Rows are points. The points of each table are mixes of a few directions, plus a little noise. Count the directions of each table, and those that both share. Where both have some left over, give the other angles between the two spaces (their principal angles), to ten degrees, smallest first.

First (4 x 2):
[[-0.41 -0.08]
 [-0.40 -0.08]
 [ 0.66  0.13]
 [ 0.16  0.03]]
Second (4 x 2):
[[-0.51 -0.10]
 [ 0.67  0.13]
 [ 0.09  0.02]
 [-0.25 -0.05]]
Directions: first 1, second 1, shared 1

First (8 x 6):
[[-0.39  0.57  0.42  0.13  0.45  0.08]
 [-0.24  0.42  0.31  0.16 -0.03  0.07]
 [ 0.39 -0.54 -0.39 -0.09 -0.59 -0.06]
 [-0.09  0.01  0.01 -0.12  0.67 -0.03]
 [ 0.08 -0.26 -0.19 -0.19  0.54 -0.07]
 [ 0.37 -0.39 -0.29  0.06 -1.16 -0.01]
 [-0.08  0.13  0.09  0.03  0.09  0.02]
 [-0.04  0.06  0.04  0.01  0.03  0.01]]
Second (9 x 6):
[[ 0.17 -0.10 -0.31  0.54  0.03 -0.07]
 [-0.78 -0.16 -0.07 -0.08  0.19  0.29]
 [-0.09 -0.19 -0.47  0.15 -0.35 -0.16]
 [ 0.70  0.23  0.31 -0.60 -0.06 -0.16]
 [ 0.31  0.21  0.38  0.12 -0.22 -0.20]
 [ 0.18  0.26  0.65 -0.16  0.66  0.30]
 [ 0.20  0.02 -0.03  0.43 -0.01 -0.08]
 [-0.05 -0.05 -0.14  0.23 -0.19 -0.10]
 [-0.64 -0.23 -0.30 -0.65 -0.05  0.18]]
Directions: first 2, second 4, shared 0; angles 30, 30

First, 11 rows:
[[ 0.22  0.32  0.12  0.12  0.23 -0.08  0.27  0.02  0.16  0.30  0.24]
 [ 0.26  0.44 -0.07  0.03  0.24 -0.18  0.57  0.17  0.59  0.28  0.12]
 [-0.44 -0.50 -0.68 -0.50 -0.54 -0.03  0.02  0.28  0.55 -0.75 -0.82]
 [-0.11 -0.06 -0.39 -0.24 -0.17 -0.10  0.28  0.22  0.56 -0.26 -0.36]
 [ 0.15  0.08  0.52  0.33  0.23  0.13 -0.36 -0.30 -0.75  0.35  0.49]
 [ 0.14  0.16  0.23  0.17  0.17  0.02 -0.02 -0.10 -0.20  0.24  0.26]
 [-0.47 -0.63 -0.43 -0.37 -0.53  0.10 -0.35  0.09  0.01 -0.70 -0.65]
 [ 0.26  0.27  0.49  0.35  0.34  0.05 -0.12 -0.23 -0.50  0.47  0.55]
 [-0.06 -0.11  0.05  0.02 -0.05  0.06 -0.18 -0.07 -0.20 -0.05  0.00]
 [ 0.07  0.01  0.33  0.21  0.12  0.10 -0.28 -0.21 -0.53  0.19  0.30]
 [-0.02  0.03 -0.18 -0.10 -0.04 -0.06  0.19  0.11  0.32 -0.08 -0.15]]
Second:
[[-0.03 -0.15 -0.31 -0.20 -0.20 -0.09  0.12  0.09  0.40 -0.18 -0.25]
 [ 0.62 -0.21  0.04  0.11 -0.09 -0.21 -0.15 -0.48  0.08  0.50  0.49]
 [-0.40  1.02  0.66  0.38  0.80  0.29  0.39  0.49 -0.52  0.14  0.16]
 [-0.39  0.08 -0.22 -0.18 -0.05  0.06  0.22  0.38  0.24 -0.40 -0.45]
 [-0.37  0.30 -0.44 -0.30  0.01 -0.06  0.65  0.61  0.80 -0.43 -0.62]
 [-0.02 -0.03  0.25  0.14  0.06  0.11 -0.27 -0.14 -0.46  0.08  0.18]
 [ 0.10 -0.40  0.09  0.04 -0.20  0.04 -0.48 -0.35 -0.41  0.05  0.16]
 [-0.13  0.23  0.14  0.08  0.18  0.08  0.08  0.14 -0.14 -0.01  0.00]
 [ 0.26 -0.27  0.02  0.03 -0.14 -0.06 -0.25 -0.32 -0.10  0.17  0.21]
 [ 0.35 -0.57 -0.23 -0.11 -0.39 -0.16 -0.32 -0.42  0.12  0.09  0.12]]
Directions: first 2, second 3, shared 2

First:
[[-0.10 -0.06 -0.05 -0.05 -0.16  0.24  0.15 -0.34 -0.20 -0.18  0.29  0.30
   0.36 -0.08 -0.29 -0.05 -0.58  0.04]
 [-0.08 -0.10 -0.09  0.16  0.08 -0.16 -0.15  0.50  0.09  0.17 -0.12 -0.44
  -0.50  0.35  0.53  0.10  0.46 -0.02]
 [ 0.22  0.18  0.16 -0.06  0.18 -0.22 -0.10  0.08  0.22  0.12 -0.33 -0.06
  -0.10 -0.19 -0.03 -0.01  0.46 -0.05]
 [ 0.11  0.07  0.07  0.03  0.15 -0.20 -0.12  0.24  0.17  0.14 -0.26 -0.21
  -0.25  0.01  0.18  0.03  0.47 -0.04]
 [ 0.26  0.23  0.20 -0.12  0.15 -0.17 -0.04 -0.12  0.19  0.05 -0.30  0.11
   0.09 -0.34 -0.24 -0.04  0.29 -0.04]
 [-0.45 -0.34 -0.30  0.04 -0.44  0.58  0.30 -0.46 -0.54 -0.36  0.81  0.39
   0.50  0.23 -0.22 -0.04 -1.28  0.12]
 [ 0.23  0.21  0.18 -0.12  0.13 -0.14 -0.02 -0.13  0.17  0.03 -0.27  0.12
   0.11 -0.32 -0.24 -0.04  0.23 -0.04]
 [-0.71 -0.57 -0.50  0.21 -0.55  0.67  0.27 -0.16 -0.67 -0.33  1.03  0.12
   0.22  0.67  0.20  0.03 -1.35  0.15]
 [ 0.24  0.20  0.17 -0.08  0.17 -0.21 -0.08  0.01  0.21  0.09 -0.33  0.00
  -0.03 -0.25 -0.12 -0.02  0.40 -0.05]
 [ 0.27  0.19  0.17  0.01  0.29 -0.40 -0.22  0.39  0.36  0.26 -0.54 -0.33
  -0.41 -0.07  0.25  0.05  0.89 -0.08]]
Second (8 x 18):
[[ 0.03 -0.08 -0.08 -0.12  0.10 -0.19  0.14  0.15 -0.09  0.17  0.27  0.09
  -0.01 -0.13  0.00 -0.12  0.02 -0.01]
 [-0.10  0.21  0.23  0.35 -0.27  0.55 -0.40 -0.45  0.24 -0.45 -0.73 -0.26
  -0.01  0.35  0.00  0.32 -0.05  0.04]
 [ 0.19 -0.12 -0.12  0.35 -0.65  0.29 -0.42 -0.16  0.47 -0.86 -1.81 -0.23
   0.31  0.51  0.25  0.02 -0.61 -0.30]
 [ 0.07  0.18  0.07 -0.12  0.20 -0.55  0.41  0.50 -0.29 -0.19  0.50  0.09
   0.21 -0.14 -0.01  0.09  0.27  0.08]
 [-0.11  0.26  0.22 -0.06  0.30 -0.16  0.22  0.12 -0.27  0.11  0.81  0.03
  -0.05 -0.15 -0.13  0.20  0.43  0.21]
 [ 0.08 -0.27 -0.22 -0.03 -0.16  0.07 -0.12 -0.06  0.17  0.10 -0.41  0.03
  -0.01  0.03  0.09 -0.24 -0.32 -0.16]
 [-0.03  0.08  0.05 -0.14  0.26 -0.26  0.25  0.20 -0.23  0.21  0.70  0.10
  -0.03 -0.20 -0.08  0.01  0.26  0.11]
 [-0.13 -0.28 -0.15 -0.21  0.22  0.25 -0.08 -0.30  0.00  0.90  0.68  0.14
  -0.42 -0.27 -0.11 -0.29 -0.01  0.04]]
Directions: first 2, second 3, shared 0; angles 80, 90
